Each row is a point. Any point is a mix of the corners, with weights that add up to 1. It lies inside the corners' shape when no weight is negative. Say inside or outside, and name the corners with a negative weight.

Corners:
(1): [-38  52]
(2): [ 60 -35]
(3): [-22  10]
Points:
[ 2 19] -> outside (3)
[-21  14] -> inside
[ 56 -38] -> outside (1)
[-19   9] -> inside
[-3  2] -> inside
[ 23 -22] -> outside (1)
[-55  58] -> outside (2)
[ 44 -24] -> inside

Corners:
(1): [ 21   3  22 -20]
(2): [ 6 13 26 26]
(3): [ 28  -5 -15   1]
(4): [-60 -14  -3  -7]
(5): [-12  29  22   6]
Points:
[ 5 11 10  3] -> inside
[15 -4 -6 10] -> outside (1, 5)
[ 8  9 18 18] -> inside
[ 5 12 13  9] -> inside
[21 -2 -4 -3] -> inside
[-10  -4   2  -5] -> inside

Corners:
(1): [-60  36 -18  27 -33  33   4  42]
(2): [ 13 -23   9   2  25  -6  28 -23]
(3): [ 28  -6 -17 -32  15 -34  18  -2]
(4): [-24  -8  -3   4 -15  39   7  38]
(5): [-35  14  -3  13 -55  38   0  19]
(6): [ 12  -1  11 -18  30 -20 -16  -8]
(7): [-45   6 -24  26 -39   9 -29  34]
(8): [ 38  -2  -7   7  18  -7 -13  -4]
(9): [ 23 -16  28   9  12 -18  20  15]
Points:
[ 12 -12   7  -3   3  -5   6   0] -> outside (1)
[  3  -1 -10   4  -3  -5  -6  11] -> inside
[10 -9  0 -4 17 -8  6  0] -> outside (5)
[-20  -1  -2  16 -16  13  -6  20] -> outside (3)
[-21   2 -11  13 -10   8  -5  23] -> outside (5)
[-16  -6   2 -12 -28   0  -3  35] -> outside (1, 2, 8)

Corners:
(1): [ 37  19  23 -28   6  38  37   9  -8  -7  11  16]
(2): [ 25  38 -23 -11  30  -7   8 -29  33  -3  -4  31]
(3): [-41 -10  55 -19  38 -20 -28 -12 -37  -2 -23  11]
(4): [-32 -27 -22  -1  48 -38  22   9  -4 -16  39  52]
(5): [ 40  19  44  24 -21  21   1 -14  38 -21  57 -16]
(6): [ -6   3  -4  50  15  -4 -28  29   8 -24  28  -3]
(7): [ -4  28  27  -9 -28  45   2  39  60  10  25  14]
(8): [ 28 -33  -4  24  23 -16  44 -28  -3  35 -33 -11]
(9): [ 18 -13 -30  11  23 -18  10   2  -4  47  20  27]
(10): [ 41  35 -17 -50  30 -17  -6   7  18 -32 -17  -4]
(11): [-36  27 -21 -34  37 -36  41  18 -37   0  -9 -17]
(12): [-14  13  14 -32 -37  39  -6  -2  22  -1  -7 -10]
(13): [ 32  36  30  47 -37 -32  11  32  -1 -41  22 -16]
Points:
[  6  33  14  -3  -3   2 -13  37   9 -47  19  16] -> outside (5, 8, 9, 11)
[ -5   4  14  29  -1   6 -10   4  29  -2  28  16] -> outside (1, 10, 11)
[-28  -7   2  25  24 -39  16  -6 -18 -15  12  -4] -> outside (1, 7, 9, 10)
[-13  -6  -1  -2  25 -10  -2  -4   4   9   0  10] -> outside (1, 13)
[ 19  19  11   7  -3  -4  13   8   7 -10  10   4] -> inside
[37 -5 24  5 -5  8 13 -5 19  3 11  0] -> outside (2, 6, 11)
[  2  11  30  31 -22   3   8  18   3 -15   3   9] -> outside (5, 9, 10, 11)
[ -8  14 -10 -11  22 -20  22  10 -12   5   5   0] -> inside

Corners:
(1): [-24  31   2  10 -27 -11  -2  23  11   1   7 -12   7 -23  16   1  10  -4]
(2): [-12  33  10  30  22 -35 -27  47  -1  13  22   4  -1 -10  24  26  33  26]
(3): [ -7 -28  28   4  12  60  16 -10 -27   3  -6   6  -6  12  -2  13   9  -6]
(4): [ -9 -25  -7   4 -21 -48 -12   1   2 -10 -47  29  24   2 -30  -6  36 -31]
(5): [-17   6  -5  36  -2  15 -23  28 -14  11  11 -19   0 -27   8  -6  19  31]
(6): [ 31  -4 -19  -3   2 -52 -10  10   7  14 -19  28  40 -33   0  16  16 -26]
(7): [-18   6  14  23   0  -6  -7  13 -18  36  36 -21  21   6  14  12 -15  10]
(8): [ 17  23   2  -3  12  22   8 -20 -18   5  10   9 -10  22  11 -15   7 -27]
(9): [ 14  -6   3 -15  20  18  34 -20   2  -7  31  13   2   8 -14 -19   6 -27]
(10): [-29  28  16  25 -23  -5 -23  18 -20  15  20 -18 -18 -23 -30  18   7  13]
(11): [  5  -7  -2  -3  -6   2  28  -2 -26  22  14   9 -22  21  12  18  31   1]
(12): [-14 -22  12 -30  13 -38  30 -24  -5  12 -34  23  -1 -11 -13 -18  19 -23]
(13): [  9   1  23 -20   2  15  13 -15  -9 -11   3 -15   0  12   2   3   3   6]
(14): [ 15 -16   9 -17   1  -4 -18 -24   5   9   8  44  19 -12  11  -2  28 -10]
(15): [ -4 -21  10 -19  10  37  18 -13  15  15 -26  27 -23  25  -7   3   5  30]
(16): [ -5  10  -1   0 -29  15 -39  56  -7  12  10 -11   7 -16 -16  -2  13   5]
(17): [ 28 -19  24  -3  -8 -41  23 -13  -3   5 -45  39  17 -15 -24 -21  42 -34]
(18): [  5 -17  14  -2   4  20  12 -13  11   6  21 -22 -43  18  -5   0   1 -12]
(19): [ -3  -9   9  19   0 -15  -7  21 -28   2  21  20  -7 -17  -2  -3  -9  12]
Points:
[ -7 -12  10  -2 -13 -12 -10   2   4   9 -16   3   9 -14 -13   0  15  -6] -> outside (2, 8, 9, 11, 19)
[-7  0  6  5 -5 -8 -2  4 -6  8  1  5  3 -3 -8  2 13 -4] -> inside
[-7  5  4 13  9 -4 -2  5 -2 17 29  6 -8 10 12 21  4 -3] -> outside (5, 12, 13, 16, 17)
[ 2 -7 10  2  4 -2  2  1 -9 10  6  7 -1 -2 -4 -2 12 -2] -> outside (1)
[ -5   0  10   8  -2  10  -5  11 -11  14   5  -1  -8  -5   3   5  11  11] -> outside (4, 9)
[  6  -8   9  -5  -6  -8   7  -5  -8   5 -17  15   0  -7  -7  -4  20 -12] -> outside (2, 7, 9)
[ 0  2  9  2  2 -3 -1  5 -8 12  9  6  0 -9  1  3 10  1] -> outside (4)
[-1  0 11  9  4  3 -2 -1 -5  5  9  5  2 -3  1  1  9  0] -> outside (11, 12, 16)
[ 1  1  3  7 -1  4 -3  8 -7  7  9  3  2 -5 -1  1 13 -1] -> outside (12)

Corners:
(1): [-20  -1  22   6  -1  20   0   2 -31  -5  10   8  14 -11  25 -26 -33 -17
  11   4]
(2): [-26  20  -9 -18  18  -2  23 -19 -37   9  18  13 -14 -13   5   8 -31  15
 -15  -9]
(3): [-14  -9   0  28  -3  -7 -19 -20  -2   6   4  20  27  15  23  17   1 -18
  13  -3]
(4): [  2 -17 -20  -9  -8  31  -6 -36 -17  -7  10   7   0  27   9  10 -10 -21
  17   8]
(5): [ 11 -14 -17  -1 -13   1  12 -10   6 -30   2 -41 -23 -17  14  10   9 -15
  16   8]
(6): [-11 -19 -23  21  52  21  13 -14 -23  19 -26   0  22   1  16   4 -52  -8
 -14 -11]
(7): [-38  17 -11 -20  -3 -20  -1  24   0  17  10 -10 -12 -10 -25   8   6 -22
  11  28]
(8): [  2 -19 -23 -16  -3   7  26 -10 -12   6   5  -7  -7 -16 -60 -37  20  22
  -4   9]
(9): [  0   6   2 -15  -2  29  26 -15   7 -10   2 -36  25 -10  12 -30 -21  19
   6 -30]
(10): [ 10  -5  -2  33 -13  21   0 -19  28  -5  26  19  -1  -5  21   7 -40 -16
  29   9]
(11): [  0   8  31  -2 -15  17 -21 -13 -29  -3  -8   4 -25  19  17  19 -27  -8
 -16  26]
(12): [ -7  17 -11 -13 -14 -23  13 -12 -13 -22   3   7  31 -11  -9  38  10 -10
  32 -19]
(13): [ -8  12 -22 -12  -9 -19   0   7  15  13 -19  14 -43 -12 -21 -37 -11  37
  -8 -27]
(14): [-16   1  13   1   2 -12 -17  17  31 -21   5  21   1  -6  24  -1   3  -5
   7 -19]
(15): [ 29  -3  -2  22  20  -2 -39 -17   2   2   2   2 -28   4   1  29 -14 -28
 -16 -18]
(16): [-11 -43 -21 -15 -24  42 -14  18 -11   3   6  -4 -42  18 -25 -28 -10 -19
 -32 -15]
(17): [ -4 -23  -2 -10   2   5  27 -57  23 -18   0 -20   7 -13 -34   2  -2 -25
  28   7]
(18): [-20  18  13  52  18 -23  -5  26   5 -33   9   5  -6  -2  -2 -45 -16 -13
  21 -12]
(19): [  7  33  -5  28 -20  44 -10  22   9  -1 -10 -18 -23 -15   0  -7   1 -13
   2   8]
(20): [-23 -23  11   1  23  22 -18 -60   5 -10 -23  -5  11  -8   4   0 -34  19
  17 -10]
(21): [  4 -33  20 -20 -22  29   5 -17   5   7   9  17 -18  19  11  12  13  10
  23 -21]
Points:
[ -6  -6  -6   2   3  14   6 -17  -7   3   0  -1   2  -2  -9  -7 -16  -1
   5  -3] -> outside (5, 14)
[ -7  -4   7  16   6  19  -3   5  -1   3   8   2  -3  -1   7 -10 -18 -16
  -3   2] -> outside (4, 5, 12, 13, 20)
[  6  23  -5  -5 -27  -2 -10  19  13   3  16  21 -49   2 -28   9  14 -10
  -1   2] -> outside (1, 3, 5, 6, 9, 20)
[ -6   2  -3  -3 -10   0   4 -16  14  -6  -1   6   1  -4 -16 -11   3  14
  20  -4] -> outside (1, 2, 5, 6, 15, 16)

Corners:
(1): [-18  10 -19   7 -21 -35 -48 -15  14 -35  11  24  -7 -24  -8 -33  -7  34
 -10 -52]
(2): [-11 -21  33   9 -12  12 -37   9   4  11 -23   8  30 -22   7   0   3  -5
 -14  13]
(3): [  7 -38  42  -4 -44   2  32 -11  -6   2   5 -14  -8  23  22 -21 -25  19
  18 -42]
(4): [ -3  -5 -12   7  38 -16 -23 -22  26  27  -9   5  -5  27  35 -17  -5  -8
 -40  12]
(5): [-11 -36   0  -5 -18  28  -4 -10  20  -9 -25   3  -1  22   1  60 -12  -9
  19  12]
(6): [  5 -44   1  -2 -26 -24  25  -4 -31  19  -3   7 -33   4  17 -16 -32  -6
   2 -14]
(7): [-22  29 -31   1  27 -25 -42   9   1  24 -19 -10  -2  -2  -8  42   6  34
 -32  24]
(8): [-23  22 -38 -31  10  14  19 -22 -31 -37   0 -14  20  10 -17 -15 -13  32
  37  35]
(9): [  3 -45 -24   7  16 -22  -7 -51  29  -5   9  34 -45 -33 -15 -24  10  22
  25   6]
(10): [ 49 -10  13 -46  24  54  42  35   5  10 -31 -20  -3 -43  48   7  10  12
 -10  32]
(11): [ 42  27  13  13  -5  35  18   5  33  -1  -4 -34   4  -8  44 -14   5 -16
   9 -28]
(12): [ 16 -25  -6  16  29  31  20  28 -43  -5 -38 -46  47  35   5 -12 -22 -34
 -39  -6]
(13): [ -8 -52  58 -15 -41  37  32  32  31  27  26  27  33  -7  32  20  40  -2
 -32 -30]
(14): [-26 -45 -18  -7 -20 -34   4 -36  14  19 -17  41 -47 -20 -24  16  23  20
 -21  17]
(15): [  7   6  11 -24   8  23  39  41 -12 -10 -49  25 -22 -36 -34 -20  22  -9
  38  41]
(16): [  7  -3  -6   5   0  15 -20  -7 -16   2 -31  13 -24 -22  15  16   9  -5
 -11 -33]
(17): [ 23 -32  11 -34 -16  -2  16  -5  -6  10 -19   8   8  34 -21   0 -29  -1
   3 -11]
(18): [ 25 -29 -25 -43  47 -36  20  20  19 -26 -60   1  29  19 -25 -42  25 -33
 -26  -6]
(19): [-24  14  25  22   1  -6 -49   9 -23 -35 -22 -19  48  38 -33  59 -21 -25
  -5  20]
(20): [ -6  21   3 -26  31  41 -12 -23  51 -15 -22  -9  22 -36  16  17   5   3
  10 -26]
(21): [-52 -44  10 -16 -31 -29 -17 -18  27 -39  29 -24  33  55 -58   5  14 -13
  -8 -13]
Points:
[ -5 -16  -3 -12   5   3   2  -3  -3  -4 -17  -1   8   6  -4   2  -5   1
  -5   2] -> outside (11)
[ -1 -17  -1  -9   2  -1   4  -5  10   0  -9   2  -1   3   3   0   2   2
  -7  -4] -> outside (2)
[  0 -18   5 -12  -1   3   7   3  10  -1 -11   2   6   0   1   0   5   3
  -5   1] -> outside (16)
[ -3  -9   5  -6   1   7  -5   1   7  -5 -14   1   9  -2  -1   7   5   0
  -7  -3] -> outside (6)
[  7 -13  -5  -7   8   0   4  -1  -5  -6 -25  -9   1  12  -5   4  -4  -7
   0  12] -> outside (1, 13, 20)
[ -4 -26 -10  -8  -4 -22  10  -1   4   3  -5  10  -5  10  -8 -21  13   2
 -19 -20] -> outside (2, 5, 10, 19, 20)
[ -4 -35   3  -5  -2  -9   3   3 -13  -6 -16  -2  15  34 -22   0  -9 -14
  -2   5] -> outside (1, 10, 11, 14, 20)
[ -2 -29  10  -8  -7  -2   3  -5  14  -6 -15   5   5   8  -5  -2   2 -11
  -4 -14] -> outside (7, 8, 10)
[  4 -14  -1 -10  -2   6   4  -5   4 -16 -16  -2   1  -8  -4  -8  -3   1
   7  -7] -> outside (4, 7, 13)

Corners:
(1): [  0 -58  -1  -3 -18  22  12  10  -6 -12   4  34   1   6  19   6   2  35
 -42  47]
(2): [  2  22   3 -13  25  15   0 -14  22 -24   0   0  -9 -16 -17 -49 -11 -52
  12 -16]
(3): [-12  14   8  18  29  23  24 -23   7  18  18 -21  -2   3   0  -1 -15  39
   4 -25]
(4): [ 40  -1  14  -8  15  28  44 -20   7  20  21 -26  -5  18   9  22 -39 -10
  13 -21]
(5): [ -6  14 -34 -20   5  10  -3 -16  30  -7  17 -27  18  21  15  -1 -25 -16
  -4 -47]
(6): [ 35 -23 -13   3  -1  -9  -9  25  -3  14   4  33   4 -11   7 -25   2  42
 -46  32]
(7): [ 17  31  56  32  -2  -2 -17   0  31   5   7 -11  17  21   7 -24   3 -27
  -1  -6]
(8): [ 25 -27  18 -17  17  -5  -3  -5  -7  12  -5  18   1 -41  45 -18  22  39
 -55  52]
(9): [  4 -42  -7  -3 -10   8  16   9 -10  14 -18 -15   9 -25   4   5 -10  51
  -5  28]
(10): [ 16  37  35  -9 -10  -3  -4  11  11  -1  19   0 -14  -4   7 -26   9 -25
 -12 -41]
(11): [ 11  19 -25 -30   9  19  14  14  27  20   5 -18  14  29  13 -31   9  22
   5 -15]
(12): [ -1   9 -21 -19   4  32   1 -20  16  18  39 -31  -3 -14 -13  27   1 -15
   7  -9]
(13): [ 10  17  19   7  22  16 -11 -18 -12 -12 -17  -4   5   1  -9  -8  22 -13
  -6 -17]
(14): [ 12  13  21 -15  14  11   3 -13   2 -25  25   9  17   3 -17 -23   9  -4
   3  -6]
(15): [  2 -26  -9 -19  -2  21   6  18 -41  29  -7  35  21   8   7   6 -16  60
 -23  48]
(16): [ 30  24  39 -18  -5   0  -8 -10  45 -20 -18  16  -4   0  -2 -16   3 -31
  10 -25]
(17): [  9  12  21   4  42  -3  -5  19  28 -21  -4  -3  13 -12 -10 -15  14 -21
  16 -40]
(18): [  2  -4  -4 -10  28  -8 -15 -20   1  20   9 -14   7  17  18   4  -1   5
  28 -37]
(19): [  0 -34   5  14 -21  10  34  -5 -12  16  -9  25  28 -12  10   9  14  26
   2  29]
(20): [ -4 -25   1  -7  -2 -10  17  -1 -19  -2   2  18  -9  -7  -6   9   0  20
 -53  58]
(21): [  4  24   5  13   5   9   9  -2   5 -18  13 -15   3   1  17  10   5   9
  11   0]
Points:
[ 11   5  12  -1  15   6  -6  -5  12  -8   2   0   2  -6  -3 -16   9  -2
  -8   4] -> outside (4, 5, 10, 15, 19)
[ 7 -1  2 -3 10 11  5 -3  3  5  7 -3  8 -1  8 -8 -1 11 -4 -4] -> outside (16, 20)
[ 8  5  4 -3  9  9  7 -7  6 -3  7 -5  3  2  5 -3 -3  1 -4 -4] -> inside
[ 5 -3  4 -2  7 12  8 -5  2  4  4 -1  7  0  3 -4 -3 16 -6  0] -> inside

Corners:
(1): [ -3  -7  11 -14   8 -38 -23 -60 -10   8 -37 -21  17   7 -13  -9  -5 -16
  22 -30]
(2): [ 20   3 -13 -11  18 -13 -32 -22   6  -1   3 -22   6  37 -26  -9 -22  12
   0 -13]
(3): [ -1  46  20 -20   6 -14  -3 -15   1   8 -58 -15  -4  17 -35  -6   9  13
  12 -14]
(4): [  7  15  21 -21  22  -3   1 -46   6  13 -16  13   3  13 -35 -21 -21  -5
  33 -27]
(5): [-38  10 -21 -16  10 -10  16  -5  -9   4  20  22 -22 -17  28   1   5  -8
 -25   6]
(6): [-25  -2  -2  -5  -7 -22   0  12 -29  -9  23  27 -13 -47  23  -5  18  -7
 -12  39]
(7): [-19  16   9   5  40  -1   1  21   9  41  10  30   3 -10  38   1  18   5
   1  12]
(8): [ -7  33   2  27  -1 -15 -17  15  13  18  34  15  25   2  11 -26  20 -28
 -31  32]
(9): [ 18  11  -6  13  26  -7 -19 -36  -2   8  -2 -16 -19  18   6 -40 -31   8
   5 -32]
(10): [-25   1 -11  -1 -48  14  -5 -10  -2 -13  24  23 -18 -36  -7  10   4  13
 -44   9]
(11): [ 13  15   3 -19 -20  -5  19 -51  -1 -30  17 -18   2 -14 -13 -13   0 -22
 -13 -35]
(12): [-27  27  -6  18  -1 -15   9 -18  23   1  34  15  20 -21  28  -2   0 -17
   2  41]
(13): [  2  -2   3 -14   3 -29  15 -21  24  23 -20 -16  -6   2  -8 -28  -8  12
   0 -13]
(14): [-24 -10 -19   6  19  -8  14 -21  -2 -19  12  31  -4 -22 -11  -9   6  14
 -19   7]
(15): [ 26   1   3   9  21 -15  -6 -43 -14  16 -19 -16 -24  17 -49  -2  -2   1
  19 -18]
(16): [-20  -9 -21  -7 -25  -8  10  -2  16 -27   5  19 -24 -53 -17  12  -7 -31
 -33  -8]
(17): [-21  22 -27   0 -17  -7   6   8  -7   0  -4  10   6 -32   2  -8  36  -4
  18  24]
(18): [-33  12  11   8  25   0 -15   6  15   2  13   6  -6  -3   8 -21  22   4
  34  16]
(19): [-10  25  25  27  11 -21  -3  37   7  25   1  30   9  44  34  -2  32  13
   7  13]
(20): [ -4  15  11   2 -17 -11   6 -16 -15  -1  -5 -19  14   3 -30  -5 -26  -9
  -1 -24]
(21): [ -7  -7  15   3  -5  25   8 -44  15  -9   6  -7   0  19   6 -10 -25 -17
 -29   8]
Points:
[ -6  -1   1   4   7 -14  -3 -18   7   5   3   7  12   2   6 -11 -12 -12
  -5   2] -> outside (3, 5, 10, 11, 15, 18)
[-14   8   7   2   3 -10   3 -14   7   3   6   9   0  -6   0  -9   3  -9
  -9   5] -> outside (2, 9, 17)
[-10  12  -1  -3   5 -12   1 -14   0   4   1   5  -5  -5   1 -11   0  -3
  -3   0] -> inside
[  9   3  11  -3  28 -11  -9 -36  -3   8 -10  -9  -1  15 -25 -22 -12   4
  12 -18] -> outside (5, 10, 12, 16, 17, 19)
[ 10  11  15  13  16 -11 -15 -24   1   7  13  -8   7  18   5 -21 -20 -18
   8  -9] -> outside (3, 5, 10, 13, 14, 17)
[ -8  11   3   1  10 -14  -3 -12   2   7   4   7  -1  -4  -2  -9   1  -1
   1   0] -> outside (17, 21)
[ -6  12   3  -8   7  -6  -2 -27   6   6  -4   4   5  -7 -12 -13   7  -2
  10   6] -> outside (5, 9, 16, 19, 20)

Corners:
(1): [ -3  -6   7   3  -5  12 -36  -6  -7  45 -13   1  47   5   5 -48   2   3
  11 -10]
(2): [-24 -44  -8  27  24 -23   9  40  -2  24 -19 -13   2 -21   0  24 -21  47
   7 -20]
(3): [ 24  16 -12  50   0 -22  21 -22  26 -22  13  14  32 -13  30  -8  29  -6
 -37  18]
(4): [ 18  22  -1 -11 -25 -16  18 -46  12 -12  25 -29  -9  13 -51 -35   6  19
 -48   9]
(5): [  1 -37  19 -16  28 -11  34   2   4 -28 -12  -1  33   0  15  10   2  10
 -12   1]
(6): [ 33 -45 -21  23   1  -1   9 -23 -28  38  13 -20   6 -11  21  24 -19  49
 -17 -12]
(7): [ 18 -14 -20  34  15 -10  24  13 -15 -13  42 -10  17  15 -19  28 -24  40
  -5  19]
(8): [-23 -34 -22  35  23  10 -20  18  -9 -24   0 -24  55 -21  36 -24 -24   2
  29  12]
(9): [ -7 -10  -8  21  35 -32  53 -22  16 -29  58  -9  -6  35 -20  12   0  16
 -43   3]
(10): [ -3  24 -14  23 -20 -17  24  -6 -15   3 -29  17  49 -23   3  48 -21  13
 -21 -31]
(11): [-24  -5   4  29 -26  13 -32 -22  52 -20  21  16 -25  11 -25 -13  30  -4
  22  -9]
(12): [-33 -38  14 -38  26  47  23  41  26 -38  27 -31 -30  22  11 -22  27  38
   1 -24]
(13): [ -2  -8  -8  -6   0 -12  19  24  -7 -16  -5 -31  35  21  43 -16  25  10
  22  -6]
(14): [-13  33  14  -8   2  22  21 -21 -27  17   0 -16 -19  -6 -16  -1  14 -10
 -11   9]
(15): [ 19   9  27 -27  34 -16  29 -14  25   3 -13   7 -17  11   1 -18 -19  34
 -11  -8]
(16): [  9  13 -14 -18   7 -18 -31  12 -29  27 -20  14  -7 -16  -2  -4  -4 -25
  -2 -21]
(17): [  1  19 -25 -23 -14  33 -17  13 -22  37 -13 -38  -3   3 -24   4  -9 -36
  -4   6]
(18): [-14 -45 -23   8  28  35  19  -8 -10 -32 -17 -12  16  21  24 -28  22  24
 -12  10]
(19): [ 33 -48 -13  32 -35  19   3   8 -20   8  20  11  12 -32 -31 -32 -26 -47
  22   8]
(20): [ 18  -4  11  34  18  -6 -13  32 -33  -3 -19   0  13 -17  28  14  11 -29
 -13 -29]
(21): [-17 -11  -5  38 -29 -28 -17  18 -23  28  11  14  11   7   3  47 -24  60
  -8   3]
Points:
[  2  -8  -7  -1   5  -2   7   7 -15   7   1 -13   9   2  -4   1  -8   6
  -8  -5] -> outside (3, 11)
[  9   8   3  24   2 -23   4  -8  -7   7  -8   5  24 -13  12  12  -4  14
 -10  -7] -> outside (9, 12, 17, 18, 19)
[-2 -1 -1  9  3 -3 10  0 -7  4 -2 -4  9 -2  1  7 -3 12 -9 -4] -> inside
[  0  -3  -7  13   8  -5   7   2   4 -16  11  -7   2  10   9   8   5  18
 -12  -8] -> outside (1, 2, 5, 14, 19)
[ -2 -17 -10  13   2   9  18 -10   6 -20  15 -13   9   9   3  -3   3  20
  -8   8] -> outside (1, 2, 16, 20)
[ -8 -30  -9  12   2  11  14  -2   1  -8  22 -19  -2   9 -10  -3  -9  26
   3  11] -> outside (1, 3, 10, 16, 20)
[ -1 -15   0   5  10   4  18   5  -3  -9   4 -14  15   3   7  -4   1  16
 -10  -3] -> outside (11, 16)
[ -4 -16  -4  10   8   1   3  12  -5  -1  -1  -9  11  -3   6  -1  -1  10
  -2  -8] -> inside
[-7 -7 -4 11 -2  2 -7 -4  9 -4  6  0 -1  2 -6 -6  7  4  1 -7] -> inside
